Each point is reached from the start by the listed moves, each made once or not at all, plus a little noise. Is the number of moves made odd or even? Then give how often each move was made.

Moves:
(1): [ 84  -7 -10   3  19  34]
(2): [-35  87   1  -7  27  22]
(3): [15  2 59 43 18  5]
Start: [ -4   3   2 -33 -35  22]
Points:
[ 95 -11  47   3   5  66] -> even (1, 0, 1)
[ 74  -1  -9 -25 -13  52] -> odd (1, 0, 0)
[ -1   9   1 -34 -38  20] -> even (0, 0, 0)
[ 12  -1  61  14 -13  26] -> odd (0, 0, 1)

Moves:
(1): [ 65   0  26  -7 -12  -3   8  26 -13   3  10]
(2): [-14  52  17 -15   1  25  -2   7   3   6   4]
(3): [-10 -15  33   3   8  -5   5   3  17  -3   0]
(4): [-5  7 -3 44  0 15  3  9  1  2 18]
(5): [  4  -6  -3  -8  56   0   3  -3 -10   5  18]
(6): [  7 -18   1   4 -11  46   5  -8   5   2   6]
(7): [ -3  -9  -8   0  -1   7  52   8  10  -3 -18]
(8): [-11  -2 -11  -9  -2  -1  -1  36   1   0   5]
(9): [ 12   7  -6  -5   7   0 -15   2  64   5   2]
Start: [ 18 -13  -7   8   2 -22  22  -7  12  -1  -1]
Points:
[ 90 -38  41  37  51  31  32  20  76  14  53] -> even (1, 0, 1, 1, 1, 1, 0, 0, 1)
[ 51  -7  51 -16 -16  46  88  65  36   5   8] -> even (1, 1, 1, 0, 0, 1, 1, 1, 0)
[-8 30 21 17 72 12 14 46 88 15 47] -> even (0, 1, 1, 1, 1, 0, 0, 1, 1)
[20 19 -3 -9  0 54 61  0 95  8 -7] -> even (0, 1, 0, 0, 0, 1, 1, 0, 1)
[ 74 -38  24 -20  56 -25  73  67  81   7  16] -> even (1, 0, 1, 0, 1, 0, 1, 1, 1)
[ 92 -42  -8 -19  38  30  77  54  68  12  24] -> even (1, 0, 0, 0, 1, 1, 1, 1, 1)
[ 63 -30  41  -7  -5 -32  33  57  16  -2  13] -> odd (1, 0, 1, 0, 0, 0, 0, 1, 0)

Moves:
(1): [ 40   4  -3  -6  -4   5   3   0  -4  -2  -8   8   4   6  -3   6  -9 -11
   1  -3]
(2): [-3 28 -2  7  3  3 -5  9 -9 -1 -2 -1  4 -4  5 -1 -3 -2 -2 -9]
(3): [ -1   6  24  -5   2  -5  -1 -10   3   3   1  -6   6  -9  -1  -5  -3   3
   3   2]
(4): [  8  -4   3  31   8   3  12  -4  11 -10  11   5  -2   4  -6 -17   3   2
  13  -2]
(5): [ 3 -1 -5 -6 39 -5  7 -8  4  0 -4  1 -1 -8 -4  8  3 -1 -3 -3]
(6): [  0   2  19   3  16  46   4  -9  -3  -2   7 -13  -8  13  -1   2  -7  -5
  -4  14]
(7): [-11   5  -1  -3   2  -4  35   1  -4  -8   4  -3   3  -1   1   8  -8   0
   0  -4]
(8): [ 5 -2 10 -7  1  5 -2 35  7  4  1  4 10 -2  8 -3 -3  5 -4 -1]
(9): [ -1   8  -6 -14  -4   5   0  -2  42   8   4  -3   2  -5   0 -10  -1 -12
   1   0]
(10): [ 0 -4 -3  0 -7  2 10 -6 -5 35 -3  9 11  6  0 -3  2  3  1 -2]
(11): [  7   1  -7 -16  13   0  -7  -2   4  -2  43  14   0  13  -7  -5   7   3
  -8  11]
(12): [ -6  16  -2 -17   5   7  -2  -5   3  -4  -8  40  -5   6  12  17   5  13
   7   2]
(13): [ -7  -3  -6   0   7   0  -8  -4   5 -11  -6  -1  38   0   2   6   4  -1
   2   9]
(14): [-8  6  9  0  5 -7 -3  3 -1  0 -7  0 -4 28  3  0 -2 -7  0 -3]
(15): [ 7 -9  1  1  9  1  2 -5 -2  6  7 -8  1 -3 30  7  3  0  2 -4]
(16): [  0  -5   2  11  -1  -8  -2   3  17  14   9  -6   4   0  -5  41 -12  -1
   6  -3]
(17): [11 -4  2 -6 -2 -2 -1  2 -4 -4 -4 -7  0 -2 -7  8 42  2  1  1]
(18): [ 4  5 -2 -7  0  4  2 -8  4  9 -6 -9 -2  7 -1 -6 -2 27  0 -5]
(19): [  4  11 -10 -13   5   0  -1   3  -4  -1  -8  -8   4  -3 -12   1  -2  -7
  48  -2]
(20): [11  6 -1  7 -3 -9  4 -1 -1  5 -5 -6 -8  6  2 -2 -1  0  3 32]
Start: [-8 -8  3 -7 20 15  1 10 -9  4  1 -5 15  3  1 -1 10  7  0  9]
Points:
[ 26  11   2 -51  81  -7   7 -21   6  55  30  19  28   9   8  66  54  21
  60  41] -> even (0, 0, 1, 0, 1, 0, 0, 0, 0, 1, 1, 1, 0, 0, 1, 1, 1, 0, 1, 1)
[ 58   5 -10 -15  95  48  59 -17  -8   1  28  -7  55  36 -34  12  43  -7
  51  59] -> odd (1, 0, 0, 1, 1, 1, 1, 0, 0, 1, 1, 0, 1, 0, 0, 0, 1, 0, 1, 1)
[ -3   8  14 -24  37  -3  27  47  -2   0  36   5  15  47   6   0   3   7
  -9  44] -> odd (0, 0, 0, 0, 0, 0, 1, 1, 0, 0, 1, 0, 0, 1, 0, 0, 0, 0, 0, 1)
[ 16   6  24 -34  77  35  58 -21  36  61  11 -56  28  -2   2  55  25 -11
  59  42] -> odd (0, 0, 1, 0, 1, 1, 1, 0, 1, 1, 0, 0, 0, 0, 1, 1, 1, 0, 1, 1)
[ 51  43   3 -36  65  -5  41   0  29  24  -5 -44  35 -22   5  61  21 -25
  60  17] -> odd (1, 1, 1, 0, 1, 0, 1, 0, 1, 0, 0, 0, 0, 0, 1, 1, 1, 0, 1, 1)
[-29  23  20 -57  81  66  43   7  43  34 -16  20  62  47  19  19   4  28
  -1  16] -> even (0, 0, 0, 0, 1, 1, 1, 1, 1, 1, 0, 1, 1, 1, 0, 0, 0, 1, 0, 0)
[ 33  57  -7 -23  50  90  15 -18  32  24 -19  19  61  34  -1  -4   1  16
  68  13] -> even (1, 1, 0, 1, 0, 1, 0, 0, 1, 1, 0, 1, 1, 0, 0, 0, 0, 1, 1, 0)
[ 35  55  30 -17  45  11  44  29  -4  24  29  57  34  56  14  -4   1  16
  11  32] -> odd (1, 1, 1, 1, 0, 0, 1, 1, 0, 1, 1, 1, 0, 1, 0, 0, 0, 0, 0, 1)

Moves:
(1): [ 34  -8   0  11   7   5  -7   4   7  12   4   4 -13   2  -1  -8  -5  -2
   5   0  -3  -2   4   7]
(2): [ 6 28  7 -5  2 -5 -8  5  3  0 -5  6  3  3  5 -1 -5  7  8  5 -3 -8 16 -8]
(3): [-11  -9  40   3  -7  -1   0 -12  18  -5   0  -5   0  -8   7   2  -1  13
  10  -2  10   4  13  -8]
(4): [ -5   7   0  31  -2  -3  -1  -5  -3   0 -10  -2  -8  -4  -1   5  -2   4
  -6   6  -3   4  -8   9]
(5): [-2  3  9  6 32 -2  2  9 -5 -5  2 -5  1  6 -2 -7  3 -1  4 -2  3  2 12  6]
(6): [ -4  -5  14  -2   5  52  -1   2  13  -2  -5   9  -2  13  -7  12  -4  -3
   3 -10  10  -5   0  -4]
(7): [ 11   8   3   3   4  -7  28  -9   3  -6  -2 -11   1   0  12   5  -4  -3
  -8  -3 -12  -1  -1   1]
(8): [ 0 -3 10  3 -3  2  5 38  1  7  3 -2  6 -4 11 -2  1  3 -1  2 -1  4  2  7]
(9): [ -3   3  -7  13   5  -1   3   2  31   2  -1   2   5  -2  -9  -3  -3  -6
   3  -1 -11   0   5   4]
(10): [  1   1  -1  -5  -4  -3   2 -12  -4  30  -2   4   9   4   9  -4   5  -5
  -1  -1  -7   4  10  -6]
(11): [ -6  10  -5   2   4   5   3  -3   5   1  27   6   5 -10  11  12   3  -7
   5   4  10   8  -4   3]
(12): [  4  -6   0  -8   1   0   1  -8   5   2  -2  31  -4   9   0 -10   2  -9
 -14  -6   0   2  -1  17]
(13): [16 -3  3 -1  1  0 -7 -2  2 -1  2  3 31 13  6 -3 -4 -5  2 12  5  9  1  6]
(14): [-10   2  -1  10  -8  -4  -1  10  -1  -4  10 -10 -13  30  15  -6  -1   1
   7  -5  -2   3  -9  -1]
(15): [ -3  -6  -6   2   9  -3 -11   3   2  -6 -12  -3   4 -12  27  -7   0   0
   4  -1  -5  -9  -8  -2]
(16): [  4   1  -1  -2   5 -11   0  -2   4   8  -8   7   1   7   1  24   8   0
   2  -7   2   2   2   2]
(17): [  2   4   1   5   4   5   5   0  -2  -7  -2   2  -5   5  -5   6  42   8
   9  13  -7 -10   6   2]
(18): [-5 -2 -9 -2  2  5  2 -1  6  5  6  3  2  6 -2 -7  0 26 -1  2  4 -4  2  8]
(19): [ -1   0   4  -5  -6  -7  10   1 -10   5  -2   8   2  -4  -2   0  -4  -6
  31   0   6  -6  -9   2]
(20): [ -9 -13   2  -9  12 -10   2   0   8   3  -8  -7  -6  -2  -9   1 -15 -16
  -9  40   8  -6  -7  -1]
(21): [  5   2  -1   3   0 -11   9  10   4   5 -13 -10   2  -1   5 -11  14  -3
 -10  -7  30  -6  -2  -6]
(22): [ -3   1 -22  -5 -14  11   1   0  14   8 -12  -7  -5  -3   0   3   6   1
  10  10  10  50  20   9]
(23): [ -9  -9  -9  12  -4 -13   3   4  -5 -10   5  -2   2  -5   9  -2 -17 -14
   4  10   8 -16  33   6]
(24): [  3  10   5 -11  -8   2  -2 -12   2   5   9 -16   6  -2   1  -3   0  -8
   5  -3  -8  -3   2  34]
Start: [  0 -40 -15  -1   4 -21 -30  14  -9  23   6 -18 -16  25   2  -2  27   0
  14  11  -6  13 -17  -1]
Points:
[  4 -42  33  23  51 -25  -2  39  36  24  43 -63 -28  35  68 -16  48  14
  44  57 -10   0  -2  54] -> even (1, 0, 1, 0, 1, 0, 1, 1, 0, 0, 1, 0, 0, 1, 1, 0, 1, 1, 0, 1, 0, 0, 0, 1)
[ -7 -51  43  50  53  17 -18  12  56  35  11  -8 -31  18 -10  12  -3 -24
  58  46  23  12 -10  16] -> odd (1, 0, 1, 1, 1, 1, 0, 0, 1, 0, 1, 0, 0, 0, 0, 0, 0, 0, 1, 1, 0, 0, 0, 0)
[-14 -24   1   5 -20 -22 -25 -41  31  73   7   0 -13  19  30  26  47  -9
  25  12   7  84  17  59] -> even (0, 0, 1, 1, 0, 0, 0, 0, 0, 1, 1, 1, 0, 0, 0, 1, 0, 0, 0, 0, 0, 1, 0, 1)
[  6 -45  22  25   5 -61 -30  34  25  24  -1 -42 -41  45  33 -27  -4 -13
  28  53  41 -18  32 -12] -> odd (1, 1, 1, 0, 0, 0, 0, 0, 0, 0, 0, 0, 0, 1, 0, 0, 0, 0, 0, 1, 1, 0, 1, 0)
[ -3  16 -27  36  26  21  -4 -10  53  52  20 -30  34  44  35   3   3 -14
  42  41   0  52  69  68] -> odd (0, 1, 0, 1, 1, 1, 1, 0, 1, 1, 1, 0, 1, 0, 0, 0, 0, 1, 0, 0, 0, 1, 1, 1)
[ 46 -33 -16  20  66 -54  -8 -15  28  76  -3 -15  15  41  60 -16  29 -28
 -10  45  18  13 -15  76] -> even (1, 0, 0, 1, 1, 0, 1, 0, 0, 1, 1, 1, 1, 0, 1, 1, 0, 1, 0, 1, 1, 0, 0, 1)
[  1  -2 -45  33   0 -35  -6  49  39  38  18 -31  28  42  95  -6  49 -19
  56  57 -22  47  55  18] -> even (0, 1, 0, 0, 0, 0, 1, 1, 1, 1, 1, 0, 1, 1, 1, 0, 1, 0, 0, 0, 0, 1, 1, 0)
[ -6  -4  -1  53  40   3  16  17  43  26  -9 -52 -26  82  11  13  78  13
  21  -5   1  -5  -9  53] -> odd (0, 0, 0, 1, 1, 1, 1, 0, 1, 0, 0, 0, 0, 1, 0, 1, 1, 1, 0, 0, 1, 0, 0, 1)
[-39 -31   4  37  11  -9 -26  17  57  17 -30  -5 -43  47  61  26  55 -16
  36  63  62  26  35  16] -> even (0, 1, 1, 1, 0, 1, 0, 0, 0, 0, 1, 1, 0, 1, 1, 1, 1, 0, 0, 1, 1, 1, 1, 0)

Moves:
(1): [28  5 -2 10  3 -6  7 11  3  2  2 -4 -4 11  2 -3  1  4  9 -3  0 -3 -8  0
  7]
(2): [-7 29  5  3  4 -4  4  7 -3  2 -4  8 -2  4 -3 -1  7 -2 -1 -4 -8 -8  3  4
 12]
(3): [  2   4  28   6   4  -4  -4 -10  -5   8   4   3   4   2  -6   7  -4   7
  -2  -4  -1   5 -10  -4  -2]
(4): [  0   1   0  26   8   2  -7   4   0 -17   4   5   8   2   3   8  -2 -13
  18   5  -2  -5  -4  -3  -2]
(5): [ -1  -5  -8  -1  23  -3   2  12  -7   2   3  15   4   3  -2  -7  -8   4
  -7   8  -2  -1 -13   8 -10]
(6): [  1   1   5 -12   4  31   1 -15  -5  -3  -1  -9   1  -1  -8   6   4   5
   1  -4   8   7  -5  12  12]
(7): [-3  1  5 -2  3 -3 25  4  1 -2  7  4  5  1 -2  0 -5  0  3  3  2 -3  1 -4
  3]
(8): [-17  -7   8  -7  -3  -4  -7  27   6  -5  -3 -18 -11  -1  -5  -1 -16   7
  -4  -5  -4  -1 -10   1  -3]
(9): [  3  -1   8   1   0 -10   1  -7  19   1 -11  -6  -8   4   1  -3   1  -2
   7   3  -8   6 -10   9   0]
(10): [-12  -5 -10   6  -6  15   2  14  -6  24  -1  -5   0  18   0 -11 -19  -8
  -5   5  13   4   4   4  -6]
(11): [-3  8 -2  3 -2 -3  1  5  2  4 14 -2 16  2 -6  6  2  4  1  5 -2  0  9  7
 -4]
(12): [  6   1   4   0 -10   7  -1   2   4   1  -4  11  -1  -9   4   0   4  -2
  -4   4   1   8  -9   7  -3]
(13): [ -2   4   2  -2   0  -3   9   4   1   1 -18  -5  14  -6   3   3   3  -4
 -11   3  -9   2   2  -3   2]
(14): [ -1 -13  12   6  -5   2  -3  -4  -8 -12  -6   9   7  27  -7  -3  -4   2
  -2   8  -8  -9   6   5   0]
(15): [ 0  7  1 -6 -6 -4 -5 -2 -3 -7  8 -8 -3  3 21  4 10 -4 -2  1 -7  2  1  6
 -3]
(16): [ 2 -6 -2 -8 -1 -7 -3 -3  3 -2 -6  5 -6  7  1 13 -6  1 -2 -1 -1  3  0 -2
  6]
(17): [ -6  -4  11  18  11  -6  19  13   3  13 -11   4  -9  -1 -12   8  24   0
 -11   3   6   7   4   4 -12]
(18): [ -5  10  -2  13 -12  -4   6   1  -5   4 -14  -5   1   0  16   2   2  27
   1   3   6  -5  -6   1  -9]
(19): [ -6   1  15 -15   9  -1 -14  -1  -3  -3 -14   9  10   9   0  -8   3   1
   9  11  21   2   5  -1   3]
(20): [ 13   0   9   7   0 -10   5  -6 -12 -10   2 -11  -1 -14  -4   2  -3 -10
   3  28  -4  -5  -4   7   2]
(21): [  0  12  -7   4   3 -11  -4   0  11 -13  14  -6   1   4  -3  -7  -1  -3
 -16  -2  18   3  -3   4   9]
(22): [  1   6  -4  -5   3  -2   0   3  -3  -3  -6   5  -3   9  -5 -10  13   3
   1   7   3  24  -3  -6   0]
(23): [  4   9   5   8   4   5  -7   4   6  -4   6   2  -3   3  10  -6 -11  11
  -5   2   4  10  23  10   0]
(24): [  8   5   6   1  -3  -1   3  -8 -11  -5  -6   2   3  -2  -2   4  -4  -2
  -1 -14   7   4  -1  13  -9]
Start: [ -7  32 -14   6 -14  -5  -1   2   3 -19 -11  11  -1  -3  18 -10  -8  -5
   0 -10   6   7   9   6   2]
Points:
[  5  80  61  33  -3 -43  21   4   5 -61 -32  32  -2  27  22 -22  13 -18
 -17  32  33  20  26  72   4] -> even (0, 1, 0, 0, 0, 0, 1, 0, 1, 0, 0, 1, 0, 1, 1, 0, 1, 0, 1, 1, 1, 0, 1, 1)
[ -8  34  25  62 -17   0   8  18 -37 -27 -65  35  15  38  11 -22   8  -8
  10  47  48  33   0  38 -33] -> even (0, 0, 0, 1, 0, 0, 0, 0, 0, 1, 0, 1, 0, 1, 0, 0, 1, 1, 1, 1, 0, 1, 0, 1)
[ 27  95  62  35  35 -31  43  14 -17 -14 -44  34   4  31  -3   1   8  44
   8  36  39  46  -7  64   3] -> even (1, 1, 1, 0, 1, 1, 1, 0, 1, 0, 1, 0, 0, 0, 0, 1, 1, 1, 1, 1, 0, 1, 1, 1)
[ 51  87  28  29 -18 -16  10  -9  14 -59 -28   5  16  32   6  -1 -12  -5
 -19  17   4  23  10  81  37] -> odd (1, 1, 0, 0, 0, 1, 0, 0, 1, 0, 1, 1, 1, 1, 0, 1, 0, 0, 0, 1, 1, 0, 1, 1)
[ -8  80  11  37 -27 -17  20  47 -15 -25 -48  43  39  76  44 -14   3   4
  15  32  14  16   9  21   8] -> even (1, 1, 0, 1, 0, 0, 1, 0, 0, 1, 1, 1, 1, 1, 1, 1, 0, 1, 1, 0, 0, 1, 0, 0)
[-21  42 -14  34 -24  -7  14  14   4 -23  -7  15   5  52  32 -23 -52  27
 -26   6  39  10  34  24   4] -> odd (0, 0, 0, 0, 0, 0, 1, 0, 0, 1, 0, 0, 0, 1, 0, 1, 0, 1, 0, 0, 1, 0, 1, 0)
[ 11  54  42  41   8   0  35  15 -38 -39 -40  19   5  65   6   9  -4 -35
  19  28  34   3   7  52  18] -> odd (1, 1, 0, 1, 0, 1, 1, 0, 0, 1, 0, 0, 0, 1, 1, 1, 1, 0, 1, 1, 0, 0, 0, 1)
[  5  79  35  56   3  -7  11  28 -42 -38  12  50  30  46  19 -14 -32 -16
  -1  44   1  29  15  59 -20] -> even (0, 1, 1, 1, 1, 0, 1, 0, 0, 1, 1, 1, 0, 1, 1, 0, 0, 0, 0, 1, 0, 1, 1, 1)
[-35  63  26  21  -4 -23  -7  50 -20 -54  -8  17  12  67  22 -17 -39 -14
  15  53  14  19  40  36  11] -> odd (0, 1, 0, 1, 0, 0, 1, 1, 0, 1, 1, 0, 0, 1, 1, 1, 0, 0, 1, 1, 0, 1, 1, 0)
[-36  50   2  48 -12   2   2  76  16 -12 -23  -2   4  19  34  -8   0 -14
 -23  20  12  57  26  31 -28] -> even (0, 0, 0, 1, 0, 0, 0, 1, 0, 1, 1, 1, 1, 0, 1, 0, 1, 0, 0, 0, 0, 1, 1, 0)
